Each row of a before or after table is a point. The points were changed in one or more steps. Then noise was added and the rows were shuffled. The steps act on how far a point lies along the listed directions, d1 being the first. What was done? A step turns or swaps two directions, mirrors them in a line or flattens them onto one, adds a multiple of one to another, or multiplies one. Angles are multiples of 10 degrees, from the lower direction toward the higher: turns from -170 to 170, lines from 10 to 170 but not 90. Use the fewest steps. Two steps may share a direction if one is a turn and the other turns, adds or multiplies; they go together, in the order done. Otherwise the lowest direction goes first.
(in the rows, 128 means zero)

Directions:
(1): [115 160 188]
(2): [ 60 125 115]
(3): [131 189  96]
Before (11 x 3)
[[132 118  80]
 [133 133  73]
 [123  94 137]
 [106 133 127]
 [122 142  56]
 [150 137 148]
 [102 156 135]
 [163  79 146]
 [111  83 112]
 [165 161 143]
 [114 162 110]]
After (11 x 3)
[[128  95  77]
 [199 146 151]
 [224 104 189]
 [ 63 130 115]
 [ 62 152 107]
 [ 84  90  54]
 [120  93  95]
 [246 161 134]
 [109 106 156]
 [ 62  82 135]
 [ 85 144  83]]
Steps: turn d1 and d3 by 40 degrees; multiply d2 by 3

Directions:
(1): [ 99  64 164 117]
(2): [ 75 140  92  83]
(3): [ 99 173 187 127]
(4): [ 85 126 109 192]
Before (9 x 4)
[[ 99 168 120 156]
 [149 124 120  98]
 [150  41 115 178]
 [172  43 128 236]
 [133 117  93 142]
 [ 71 169 130  83]
 [ 85  91  96 120]
 [ 76 199  94 137]
 [107  74 156 188]]
After (9 x 4)
[[ 80 119 122 105]
 [138 104 176  63]
 [160 119 168  84]
 [132 141 109 111]
 [204 116 179  53]
 [123 140 104  94]
 [ 96 164  69  93]
 [ 61 126 105 146]
 [130 132 120 159]]
Steps: flatten d1 and d3 onto the line at 20 degrees; mirror d2 and d4 in the line at 20 degrees

Directions:
(1): [100  95 149 156 191  79]
(2): [ 96 196 162 164 102 102]
(3): [187 145 118 103 121  57]
Before (11 x 6)
[[194  91  91  89 176  77]
 [149 112 102 118 165 154]
 [ 69  91 152 181 189 106]
 [124  93 124 108 131 161]
 [152 164 148 122 146   7]
 [138  75 123 115 172  84]
 [190  59 101  78 177  63]
 [117 159 146 126  97 145]
 [114 120 120 119 117 144]
 [163  64  94  90 162 143]
 [141 150 128 117 117 119]]
After (11 x 6)
[[141 112 122 100 115 165]
 [183  94 114  86 172  31]
 [101 198 161 160 114  94]
 [107 142 155 149 148  60]
 [120 179 136 153 141 131]
 [107 132 126 127 115 138]
 [ 96 151 153 138 109 139]
 [144 195 144 144 137  36]
 [ 77  75 145 174 194 113]
 [148 133 118 109 125 125]
 [127 188 167 147 127  16]]
Steps: multiply d2 by -1

Directions:
(1): [162 137 150 123  91 148 223 114]
(2): [ 84  86 160 185 167 111 167 165]
(3): [ 50  95 122  90  80 168 131 127]
Before (13 x 8)
[[146 148 118 114 105 138 155 103]
 [191 158 154 169 129 123 216 121]
 [177 176 126  56  55 148 171  74]
 [125 136 132 136 124 135 111 173]
 [ 39  87 111  66  99 158 102 131]
 [ 73  90 144 119 121 132 112 129]
 [ 58 121 108  49  66 174  74 112]
 [106 100 135 138 112 150 163 140]
 [ 99 128 134 112  99 130  88 125]
 [157 166 127 147 137 135 155 117]
 [ 62 118 100 151 135 130  48 155]
 [169 172 102  45  91 148  76  89]
 [136 154 102  78  94 175 102 101]]
After (13 x 8)
[[ 94 116 123 159 178 125  77 150]
 [129 144 106 132 142 116  84 118]
 [119 145 106 120 179  77   3 128]
 [156 175 111 137 142 133 114 112]
 [ 14  72 145 148 159 121  91 173]
 [ 80  91 152 115 104 139 142 123]
 [114 119 111 103  95 158 111 125]
 [197 195  96  98 106 134  83  89]
 [114 114 148 169 213  81  65 164]
 [ 90 108 156 150 123 115 124 147]
 [132 137 140 133 112 141 139 171]
 [ 72  96 147 183 108 148 193 162]
 [ 26  65 131 113 135 139 127 155]]
Steps: turn d2 and d3 by 30 degrees; turn d1 and d2 by -120 degrees

Directions:
(1): [151 163  60 114 159 147 142 207 122]
(2): [125 113 136 137  74 161  61 165  65]
Before (10 x 9)
[[126 124 150 126 145 132 166  77 165]
 [152 182  80 111 245 107 238 150 215]
 [144 145  83 108 128 140 127 200 109]
 [131 121 125 128 119 119 140 116 144]
 [139 132 191 129 155 113 191  58 206]
 [135 145 161 132 138  99 152  52 148]
 [116 108 172 112 100 134 107  78 108]
 [141 150  58 123 127 145 132 201 120]
 [117 141 153 105 174  93 221  56 247]
 [146 135  85 128 122 135 132 184 153]]
After (10 x 9)
[[119 111 152 111  88 150  89 115  86]
 [ 95 103 215 121 118  98 171  11 214]
 [145 152  80 106 155 123 161 179 141]
 [143 137  92 126 138 122 154 163 175]
 [118 111 169 132 118 138 142  70 145]
 [127 105 227 139 108 122 147  43 172]
 [127 145 154 125 221  79 238  54 237]
 [129 133 175 140 105 111 119  53 119]
 [128 118 132 132 110 124 133 113 135]
 [141 157  58 119 159 125 171 172 156]]
Steps: turn d1 and d2 by -40 degrees

Directions:
(1): [ 70  45 143 182 177 118 138 138 113 161 121]
(2): [112 149 120 145 175 213 134 116 210 125 128]
Before (13 x 11)
[[207 224  94  63  80 118  98 131 149  91 128]
 [127 132 136 125 152 154 136 143 119 116 124]
 [ 92 105 115 160 172 198 150 124 196 105 114]
 [175 195 108  59  50  77 130 146 103  86 135]
 [102 132 106 151 184 202 139 146 175 136 126]
 [219 185 115  64  31  53 120 135  61  85 139]
 [154  86 152 131  46  52 109 126  48 143 124]
 [ 97  46 171 147 108  55 133 156  73 152 117]
 [125 146 115 125 160 191  99 131 139  98 129]
 [143 115 108 186 168 160 119 109 191 125 117]
 [ 91  71 122 174 179 157 140 135 156 162 144]
 [ 84  84  99 153 163 137 128 113 146 164 134]
 [128 106 173 132 111  29  93 137  17 155 128]]
After (13 x 11)
[[ 57  68 173 201 217 143 109 128 123 176 119]
 [170 201  96  87 110 163 126 143 144 103 134]
 [ 91  59 132 136 109  31 141 165  52 139 126]
 [138 147 135 114 137 147 135 144 113 110 126]
 [151 161 114  98 116 146  91 133  98  89 131]
 [ 69  72 160 177 179 177 142 143 195 147 114]
 [100  18 144 173 133  31 143 155  26 150 128]
 [173 187 101  88  89 166 135 118 173  70 118]
 [151 168 103 116 142 189 128 121 194 123 148]
 [125 156  83 116 137 168 121 101 182 137 141]
 [148  97 120 114  89  10 103 156  39 138 118]
 [197 173 101 137 109 132 109 107 169 100 123]
 [ 78  25 159 204 148 134 126 124 125 173 118]]
Steps: turn d1 and d2 by 90 degrees

Directions:
(1): [197 182 183 128 175  85 101 128 104 149 158  88]
(2): [ 80 194  78 114 175 121 145 168 141 134  79  75]
(3): [123 143 187 118  80  87 161 191 196 156 114 151]
(4): [147  93 117  74 154 112 168 160 153  48 183 101]
(5): [158 114 143  74 130 173  88  81 204 138  88  89]
Before (11 x 12)
[[165 123 153  83 125 135 113 106 156 156 121 118]
 [131 131 169 178  88 136 108 122 133 198 116 174]
 [ 89 180 116 164 138  75 139 189  95 150 134 142]
 [191 108 179 107 112 137 131 120 143 115 171 132]
 [125 158 119 145 137 121 134 134 112 129 116 140]
 [174 110 176 129 114 157  93  79 129 153 145 119]
 [ 99 162 129 123 143  94 167 192 126 147 116 135]
 [146 164 191 160  85  71 115 156 134 198 111 179]
 [176 150 167  91 153 125 104 131 163 135 110  78]
 [145 157 168 140 156  76 147 172 114 142 156 118]
 [110 133 122 149 123 105 152 154 108 119 150 146]]
After (11 x 12)
[[139 169 127 119 146 132 118 124 143 137  97 116]
 [136 109 136 102 117 148 119 109 175 124 118 123]
 [234 121 208 134 132 105 121 115  81 114 221 138]
 [189 215 210 132 139  64  80 142 151 215  96 112]
 [221 206 216 149 186  36 117 176  60 144 189  90]
 [134 146 161  86 134 118 137 157 185 158  96 117]
 [165 157 159 136 142  79 139 146  71 154 172 140]
 [249 190 246 106 195  65  88 130 140 169 171  62]
 [108 167 134 166 125 141 108 131 139 201  85 134]
 [178 164 173 170 158 103 106 116  49 155 184 111]
 [146 183 155  88 151 117  83 136 200 174  84  77]]
Steps: multiply d1 by 3; turn d2 and d3 by 20 degrees; add -1 times d4 to d2; multiply d5 by -1

Directions:
(1): [ 87 134 139 140 121 130  43 135 132 115  95 215 185 104]
(2): [202 111 170 170 195 116 156 135  95  93 122 156 136  62]
(3): [131 166 136 131 114 149 145 189  90 106  48 161  58 169]
(4): [ 91  81 193 128  59  58 134 125 112 123 144 138  76  92]
(5): [114 145 202 139 114 194 124  54  90 153  84  86 141 120]
Before (13 x 14)
[[137 121  91 112 152 108 170 148 150 143 166 124 105 149]
 [135 178  64 105 152 193  83 143 149 143 111 132 204 181]
 [110 152 137 127 125 161 118 121 114 132 104 136 129 135]
 [138 108 123 131 152 104  80 116 158 101 175 164 173  95]
 [104 111 119 104 108 102 143 119 139 126 208  96  97 121]
 [ 94 113 168 123 108 118 101  94 125 140 154 135 175  93]
 [127 115 139 120 100 137 176  92  97 145 159  37 106 120]
 [127 103  87 118 119  87 158 115 164 138 232  70 126 110]
 [168 139  70 136 174 128 160 145 124 103 129 116 106 121]
 [158  97  89 123 180 113 105 106 162 130 188 107 188 122]
 [167 150 153 159 164 193 126 134 125 132  56 137 136 136]
 [182 143 130 137 168 169 181  89 107 126 134  68 128 141]
 [190 185  70 109 193 214 170 128  97 148 106  54 119 184]]
After (13 x 14)
[[192 142 127 142 160 148 178 119 102 104 126 102 111 140]
 [105 115 106  96 109 104 152 136 142 128 213  86  80 136]
 [142 108 121 127 142  92  91 131 150  99 171 170 156 104]
 [189 177  97 129 211 210 123 127  90 126  85 116 165 141]
 [134 108  72 112 124  86 172 136 161 133 224  72 112 131]
 [131 180  77 124 172 199  41 151 137 119  85 202 247 148]
 [157 125  92 150 174 132 143 118 124 111 138 119 124  98]
 [134 121 112 111  94 132 187 130 102 137 147  49  82 139]
 [103 154 142 132 129 162 107 125 116 127  97 152 138 130]
 [153 148 172 159 164 186 103 134 122 114  53 157 146 121]
 [164  98  83 130 181  95 104 137 161 107 173 144 180 124]
 [131 124 102 115 149 114 157 129 154 151 165 118 124 136]
 [ 95 127 141 116 104 108 119 135 123 134 143 140 136 128]]
Steps: turn d2 and d4 by 20 degrees; add -0.7 times d4 to d1; flatten d3 and d5 onto the line at 50 degrees
